Each row of a before or after table is a point. One or more steps were done to the points. Then noise was added and the rows were shuffled. The steps act on how far a point lies along the listed directions, d1 being the first. Name the steps. A step turns or swaps two directions, mirrors them in a line or flattens them onto one, adds a multiple of one to another, or multiplies one. Angles are multiples of 10 degrees, from the lower direction toward the higher: turns from -170 to 170, lines from 10 to 170 but not 90. Use the fewest steps. Two steps may share a direction if one is a turn and the other turns, adds or multiplies; they go together, in the order done. Otherwise the lowest direction goes first.

Directions:
(1): [ 49, -11]
(2): [-11, -49]
Before:
array([[-29, -17],
       [-23,  -8],
       [-36,  27],
       [ 69,  37],
       [ 42,  -9],
       [ 50,  59],
       [  8,  74],
       [  3, -34],
       [ 32, -34],
       [-14, -11],
       [ 39,  41],
       [-15,   2],
       [ 21,  71],
       [-21, -16]])
After:
array([[-24, -12],
       [ 24,  45],
       [-48,  32],
       [ 43,  -9],
       [ 28,  66],
       [ 53,  36],
       [ -5,  81],
       [ 10, -33],
       [ -8,  78],
       [-23, -10],
       [-10,  -8],
       [-15, -15],
       [-19,  -4],
       [ 42, -38]])
Steps: add 0.3 times d2 to d1

Directions:
(1): [ 32, -37, -38]
(2): [-53, -19, -27]
(3): [ -5, -46,  41]
Before:
array([[-18, -16,  27],
       [ 12,  -2,  35],
       [  4,  32,  42],
       [-56,  19,   8],
       [ 32,   2,  31],
       [ 39,  22,  -6],
       [-30, -21,  -8],
       [ 22,  -7, -30],
       [ 32, -14,  -1],
       [ 40, -20,  25]])
After:
array([[ 55, -11,  21],
       [-29, -15,  17],
       [-33,  23,  22],
       [-97,   5,  -8],
       [-32, -17, -10],
       [ 54,  -8,   5],
       [  6,  -3,  28],
       [ 31,   4,  27],
       [ 52,   1, -16],
       [ 47,  14,   7]])
Steps: add -1 times d1 to d2; multiply d3 by 0.7

Directions:
(1): [-29, -43, -49, -10]
(2): [ -7,  45, -25, -49]
(3): [-64,  19,  17,  18]
(4): [ 11,  30, -43,  48]
Before:
array([[ 13,  18,  -6, -31],
       [ 24, -78,  63,   6],
       [ 36,  33, -18,  31],
       [-29, -38,  55,  36],
       [ 15,   6,   9, -52],
       [-21,  -2, -41, -34],
       [ 28,  33, -50,  -2],
       [ 27, -29,  41,  -1],
       [ 37,  20, -65, -23],
       [-25,  -2, -24,  25],
       [ 50,  11, -95, -12],
       [  3,  40, -42, -41],
       [-11, -11,  63, -40],
       [-18,  27, -46, -29]])
After:
array([[ 20,  43,  30,  -7],
       [ 37, -18,  34,  -4],
       [ 12,  22,  63,  20],
       [ 11, -44, -24, -27],
       [-42,  34,  88, -28],
       [  9, -13, -79,  -8],
       [ 62, -39, -22,   3],
       [ 18, -51, -60, -68],
       [ 15,  -7,  30,   5],
       [ 12,  41,  44,  20],
       [-22,  18,  77, -11],
       [-30,  11,  57,   8],
       [-49, -16,  24,  12],
       [-19,  34, -11,   4]])
Steps: turn d1 and d2 by 120 degrees; swap d3 and d4

Directions:
(1): [61, 22, 41, 41, -8, -9]
(2): [-27, -18,  61, -25, -35, -34]
(3): [-45,  -1,  36,  45,  32,  36]
(4): [-35,  60, -20,  27, -25, -33]
(5): [ -3, -44, -22,  42, -57,  14]
(6): [  2,  36,  12, -29, -39,  63]
Before:
array([[ 45, -19,  19,  13,  12,  13],
       [  8, -21, -53,   6,  46,   4],
       [-41, -86, -55,  -3, -27,   8],
       [ 17,  11, -39,   9, -53,  20],
       [ 11, -37,  26, -55,  17,  31],
       [-16,  87, -23,  23,   3,  39],
       [ 10,  -4,  26, -26,  -1,  53],
       [  4, -80,  14,  32,  42, -24],
       [ 15,  22,  -9,  33,  -8, -40],
       [  3, -24, -51,  39, -66,   6]])
After:
array([[  2,  -8,   9,  25, -85,  23],
       [  0, -48,   5, -23,  13,  24],
       [-33, -81, -57,  24,  16,  -4],
       [-79, -15, -65,   6, -68,   6],
       [-42, -18, -43, -72,  27,  13],
       [-64, -30,  15,   7,  -5, -28],
       [ 12,  69,  84,  30,   8,  13],
       [-23,  13,  -6, -49,  19,  44],
       [  9,  15,  35,  -9, -59,  21],
       [ 46,  -8,  30,  29, -13, -26]])
Steps: turn d1 and d4 by -60 degrees; multiply d1 by 1.3; mirror d2 and d3 in the line at 110 degrees; turn d5 and d6 by 30 degrees

Directions:
(1): [ 62,  45, -12,  50,   8, -27,  11,  29]
(2): [  2, -25, -54,  -3, -50, -61, -12, -20]
(3): [ -3,  13,  32,  44,   8, -10, -46, -69]
(4): [ 57, -12, -18, -54,  46,   0, -32, -21]
(5): [ 32, -68,  51,  13,   2, -25,  34,  -1]
(6): [-14,  40,  50, -45,  -4, -60,  -8,  16]
Before:
array([[ -5,  39,   3,  -1,   5,  12,  11,  30],
       [-20,  10,  15,  -1, -22, -14,  -6,  -4],
       [ 11,  -8,   5,  10,   7, -32, -31, -44],
       [-12,  44, -18,  24, -11,  -4,  17,  27],
       [ 15,  -9,  20,  -3,   0, -32,  -6, -26],
       [ -4, -27,  -1,   5,   8,  -2,  -6, -31],
       [  8,  -8, -13, -19,  -7, -33, -20, -21],
       [ -1,  15,  -5,  18,  -7,  -2,  33,  31]])
After:
array([[-33,  -6, -29, -24, -16,  24,  40,  44],
       [ -1,   8,  43,  40,  19, -32, -66, -94],
       [ -6,  -3,  41,   8,   2, -25, -25, -55],
       [ 17, -15,  17,  29,  17, -14, -18, -46],
       [ -8,  14,  22,  25, -19, -13,  -5,  -8],
       [-40,  27, -36,  -4, -16,  21,  19,  29],
       [-19,  25, -20, -21,  -9,  16,  20,  42],
       [ 10,   6,  11,  -4,   4, -30, -21, -24]])
Steps: mirror d1 and d5 in the line at 110 degrees; multiply d2 by 0.4; multiply d3 by 2.5; turn d4 and d6 by 20 degrees

Directions:
(1): [ 32,  28, -24, -50, -36,  38, -39,  -2, -49]
(2): [-17,  31,  -8,  -5,  26, -46, -65,  56,   9]
(3): [ 32,  35, -35, -20,  11,  23,  50,  49,  46]
Before:
array([[-18,  10, -14,  -4,  24, -33,  33,  23,  67],
       [  3,  18,  -5,  -6, -16,  -6, -44,  -4, -40],
       [ -6,  -7,   6, -34, -20,  21, -18, -40, -35],
       [ 17,  29, -15,  -7,  -9,   2,  32,   9,  -3],
       [  6, -42,  43,  -3, -41,  44,   2, -75, -52],
       [ 11, -40,  24,   6, -31,  44,  20, -95, -53],
       [-10, -15,   1,  16,   9,  -1,  40, -24,  -7],
       [ -3, -43,  46,  22, -13,   6,   2, -57, -53],
       [  8,   2, -18, -23, -15,  21,   1, -10, -12],
       [ 16, -14,   3, -10, -19,  15,  -3,  13,  12],
       [-24,  -2,  13,  37,  51, -35,  42,  46,  77],
       [  8,   5,   7, -12,  -6,  11,  13,  11,   6]])
After:
array([[  3,   0,   9, -13, -10,  12,   8,   5,  -2],
       [ 16, -20,  18,   0, -19,  29,  14, -33, -40],
       [-26,  -6,  -3,   7,  24, -44,  22,  16,  61],
       [ 13,   1, -15, -29, -23,  28,  -7, -12, -23],
       [ 39, -15,  -2, -30, -43,  69,  20, -81, -61],
       [-33, -15,  23,  56,  54, -44,  34,  33,  70],
       [  3,  24,  -5,  -2,  -5,  -3, -33,   2, -30],
       [ 10,  19,  -9, -13, -18,   1,  18,  -4, -21],
       [ -5, -15,  -4,   8,   7,   7,  34, -30, -17],
       [ 30, -14,  17, -32, -52,  78,   0, -57, -52],
       [ 15, -20,  10,  -5, -25,  14,  -5,   9,   5],
       [ 12,   7,  -2, -46, -24,  31, -14, -27, -33]])
Steps: add -0.5 times d2 to d1; multiply d3 by 0.4

Directions:
(1): [ 67,  -4,  16, -27, -24,  -3, -19, -47,  34, -61,  24]
(2): [ 12,  47, -11, -40, -17,  88, -27,   0,  -5,  34,   1]
(3): [ -5,   1,  35, -45, -28, -47, -24,   3,  51,  57, -38]
(4): [-37,   4,   6, -37, -56,  -9, -19,  40, -43, -60, -26]
Before:
array([[ 27, -22,  23,  44,  70, -15,  22, -50,  50,  45,  35],
       [ 30,   7,  21, -33, -15,   9, -28, -29,  53,  15, -14],
       [  2,  11,  11, -16,  15,  -5,   1,  -3,  17,  57, -15],
       [  7,  -2,  -4,  -5, -13,  16, -13,  -2,  10,   0,   3],
       [ 33,  10,  13, -48, -29,  11, -29,   0,  33,   2,  -3],
       [ -7,  11,  23, -30, -25,   7,  -3,  -2,   0,  29, -22],
       [ 27,   5,  17, -26, -16,   3,  -1, -14,  12, -48,   5],
       [-22,  10, -27,  19,  -2,  53,   3,   0, -52, -48,  28],
       [  7,  -2,  -6,   0, -12, -28,   0, -10,  -4,  10,   0]])
After:
array([[-30,  39,   0, -40, -17,  58, -30,  18,  15,  73, -38],
       [  2,  10, -10, -10, -13,  46, -16,   8,   1,  24,  -6],
       [  5,  30, -30,  12,  12,  95,  -4, -21, -40, -19,  38],
       [-39,   7,   4,   4,  10,   4,  15,  30, -30,  17, -15],
       [ -1, -12,   1,  13,  -7, -48,  12,   1,  -2,  -1,   1],
       [ 28,  26,  20, -48,  -7,  16, -17,  -7,  23,  37,  -9],
       [ -3,  36,  22, -58, -47,  48, -24,   0,  -8,  24, -23],
       [ 13, -52,  31,  75,  83, -75,  42, -37,  50,  30,  29],
       [-23,  51,  -3, -60, -30,  70, -35,  48,  -7,  62, -27]])
Steps: multiply d1 by -1; multiply d2 by 3; add 0.5 times d3 to d4

Directions:
(1): [ 40,  18, -34, -15, -27, -17,  44,  27,  31,  54,  44, -51]
(2): [-15, -34, -43,  44,  35, -40,  41,  26,  48,   4, -33,  41]
Before:
array([[-20,  26,  93, -27, -19,  33, -81, -40, -77, -45,   5, -31],
       [-31, -18, -38,  45,  11, -37,  36,  52,  45,  -3, -17,  30],
       [-17, -21, -20,  24,  46, -32,  36,   7,  21,   6, -52,  31],
       [ -3,   4,  -4,  18,  15,  -3,   9,  11,  17,   4,  -4,  25],
       [-31, -48,  -2,  36,  37, -19, -14,   5,  -9, -31, -28,  40],
       [ 33,  10, -18, -39, -23, -11,  26,  -1,  35,  37,  39, -59],
       [  7,  25,  46, -17, -19,  72, -51, -50, -27, -21,  25,   0],
       [-19, -40, -53,  47,  42, -77,  43,  38,  73,  13, -43,  74],
       [ 11,  -6,   3,  15,   8,  -7,  17,   5,  32,  -1,   9,  18],
       [ 18,  46,  22, -28, -26,  33, -31, -15, -37,  -1,  43, -44]])
After:
array([[-23, -41, -25,  17,  40, -33,  22,  -4,  50, -16, -39,  32],
       [-47,   9,  44,   4,  -7,  25, -52,  -3, -38, -54, -15,  25],
       [-37,  10,  76, -26,   1,  23, -95, -50, -63, -59, -26,  50],
       [-12,  15,  48, -24,  10,  24, -32, -34, -51, -22, -30,   0],
       [ -5,  15,  17,   2,   5,  17, -17,  -5, -12,  -7,   2,  18],
       [ 14,   6, -58,  28,  13, -32,  46,  31,  43,  26,  21, -10],
       [  1,  -3,  26,   6,   5,  11,  -7, -12,   7, -20,   6,  21],
       [ 42,  19, -38,   5, -20,  14,  42,   9,  55,  52,  50, -27],
       [ 47,  27, -24, -10, -33, -45,  54,  42,  38,  70,  60, -90],
       [  5,   3,  33, -24, -18,  19, -43, -14, -52, -10,  32, -32]])
Steps: turn d1 and d2 by 120 degrees

Directions:
(1): [-69, -36, -11,  47, -47,  19,  35, -19,   7,  39,  34,   3, -10,  52]
(2): [  2, -54, -23, -15, -36,   4, -34,  39, -48,  -6,  -2, -83, -28, -12]
Before:
array([[-29,  35,  12,  24,   9,   5,  36, -45,  41,  27,   5,  85,  -9,
         32],
       [ -5,   9, -29,  -6,  18, -12, -25,  -6,  16, -12,   0, -22, -33,
         18],
       [ 42,  24,   7,   3,  23,  -2,   0,   5,   7, -20, -25,  -3,  23,
        -14],
       [ 63,   3,  -2, -81,  21, -22, -79,  69, -46, -33, -37, -83, -18,
        -71],
       [ 48,  70,  35,  16,  61,   1,  33, -44,  41, -30, -17,  93,  40,
        -25],
       [-12,  32,  -1,  38,   5,  -7,  10, -16,  40,  26, -17,  59,   8,
          1],
       [  0, -27, -22,  -1, -27,  -8, -23,  26, -23,   0,   4, -40, -17,
         -5],
       [ 60,  -1, -13, -71,  11, -26, -44,  64, -31, -22, -24, -49, -23,
        -54],
       [-15,   5,  -7,  -2,   2,   9,  18, -12,   0,   4,  18, -11,   8,
         16],
       [-22, -39, -15,  20, -44,   7,  25,   6,  -8,  30,  19, -25, -11,
         28],
       [ 10, -67, -16, -19, -22, -22,  -8,  22, -36, -19,  -6, -76,  -5,
        -34],
       [-67,  -5,   6,  32, -37,  13,  48,   2,  11,  39,  18,  27, -23,
         31]])
After:
array([[ 89,  10,   1, -45,  30,  -1, -44,  34, -39, -63, -37, -48,   2,
        -75],
       [ -2,  67,  28,  -1,  31,  -5,  33,  -4,  32,   6, -13,  76,   4,
         -8],
       [ 37,  34,  -2,  -6,  25, -18, -32,  10,  11,  -2, -43,  21,  -1,
        -40],
       [-81, -79, -30,   8, -79,  12, -13,  34, -40,  41,  29, -99, -43,
         31],
       [-42, -70, -34,  -5, -67,   3,   2,  41, -29,  33,  23, -58, -41,
         22],
       [-56, -64, -11,  32, -41,  -5,  50, -22,   1,  22,  28, -16,   2,
         26],
       [ 25, -14,  -7,   8,  -7,   4,  -8,  21, -15,  -9, -17, -50,   5,
         -3],
       [-36, -14, -19,  34, -26,  -5,  17,  -4,   7,  24,  21,   4,  -8,
         31],
       [ 59,  56,  13, -40,  52, -19, -24,  -1,   5, -23, -36,  50, -11,
        -38],
       [ -2,  21,   1, -10,  20,  -3,  14, -14,   7,  -7,  12,   2,  11,
          7],
       [-17,   1, -32,   7,  10, -10, -11, -10,  19,   0,   4, -17, -32,
         26],
       [  0,  18,   7,  23,   1,  -3,  42, -29,  29,  26,  11,  46,  14,
         24]])
Steps: turn d1 and d2 by -90 degrees

Directions:
(1): [ 18,  11,  -9,  27, -14,  -5,  20,  -1,   5,  41, -95,  17,  11,   8,   5,
   5,  10,  16]
(2): [ -1,  -5, -25,   0, -46,  -5, -45, -20,  34,   6,   8, -16, -18,   0, -29,
  55,  43,  28]
Before:
array([[ -5,  14,   8,  -7,   3,  -2,  -1,  -2,  -9,  -5,   9,   8,  -1,
          3,  -1,  -4,  -7,  -5],
       [ -1,   1,   2,  -3,   0,   5, -21,  -6,  -4,  -6,  15,   0, -10,
         -6,  -3,   6,  -4,   0],
       [  2,  -2, -21,  -7, -26,  -7, -29, -21,  15,   2,  -3, -11, -11,
          0, -17,  32,  25,  22],
       [  1,   7,  17,   9,   9,  10,  14,   0,  -8,   3, -13,   8,   4,
         -7,   3, -12, -15,  -3],
       [  0,  -7,  -2,  -3,  10,  -4,   1,   1,  -2,  -5,  11,  -8,   2,
          0,  -7,  -1,   6,   4],
       [ -9,   4,  -4, -11,  -1,  -9, -10,  -5,   1,  -6,  16, -10,   2,
          1,  -9,   2,   3,   3],
       [ -3,  -5,   7,   6,  15,  -1,   9,   5,  -3,   0,  12,  -3,   3,
          9,  13, -12,   0,   0],
       [ -1,   0,   6,  -3,  11,   3,   5,   3,  -9,   2,  14,   2,   1,
         -4,  -6,  -5,  -4, -11],
       [ 19,  12, -19,  17, -32,   0,   1,  -5,  14,  44, -95,   7,   3,
         11,   2,  27,  28,  19],
       [  4,   4,   3,   5,   0,   0,  18,  10,  -7,  29, -53,  18,  13,
          3,  10,  -6,   2,   0],
       [  1,   1,  -3,  -8,  14,   4,   5,   4,  -3,   2,  15,  -3,   1,
          3,  -1,  -5, -11, -10],
       [ -7,   3,  -7,  -7, -14,   1, -21,   2,  16,   6,  21, -10,  -9,
         -5, -10,  20,  10,   7],
       [  2,  -3,  -6,   1,   0,   5,  14,   1,  -3,   2,  -3,   4,  11,
          1,   9,  -5,   2,  -5]])
After:
array([[ -8,  -4,   4, -23,  20,  -1,  -7,  -4, -14, -28,  51, -10,  -4,
         -6,   2, -14, -14, -11],
       [  4,   4,   3,   4,   4,   1,  10,   1,  -5,  15, -13,   7,   3,
         -2,  -6,  -1,   1,  -5],
       [-12,  -9, -16, -28, -30,   5, -53, -12,  22, -22,  68, -29, -23,
         -2, -20,  45,  31,   5],
       [  2,   4,   7,   1,  11,   6,  -4,  -1, -14,  -2,  -1,   8,  -3,
         -5,   6, -10, -15,  -6],
       [ -8,   6,   8, -10,  16,   4,   5,  15,  -5,  -3,  27,  -2,   0,
         -7,   8, -15, -19, -14],
       [  2,   6,   4,  11, -13,   7,  -5, -10,   8,   9, -19,   2,  -3,
         -5, -10,  14,   7,  12],
       [  2,  -3,   1,  13,   4,  -3,   7,   1,   3,  12, -14,   0,   4,
         11,  10,  -1,   9,   8],
       [ -6,  -6, -10, -11, -28,  -1, -27,  -5,  17,  11,   4,  -5,  -7,
         -1, -16,  33,  30,  12],
       [ -6,   7,   3,  -7,  12,  -9,   8,   1,  -9,  -3,   2,  -4,   9,
          3,   1, -15, -10,  -4],
       [  6,   3,  -7,   0,   7,   2,  10,   2,   1,  16, -16,   2,   3,
          5,  -1,  -1,  -6,  -3],
       [  2,  -5,   0,   0,  14,  -4,   9,   4,  -5,   0,  -2,  -3,   7,
          1,  -3,  -7,   3,   3],
       [  0,  16,   4,   0,  -2,  -3,   1,  -2,  -7,   4, -13,  12,   0,
          6,  -1,   0,  -3,  -1],
       [  2,  -3, -11,   2, -10,   4,   5,  -4,   4,   3,  -3,   1,   7,
          2,   4,   6,  10,   1]])
Steps: turn d1 and d2 by 110 degrees
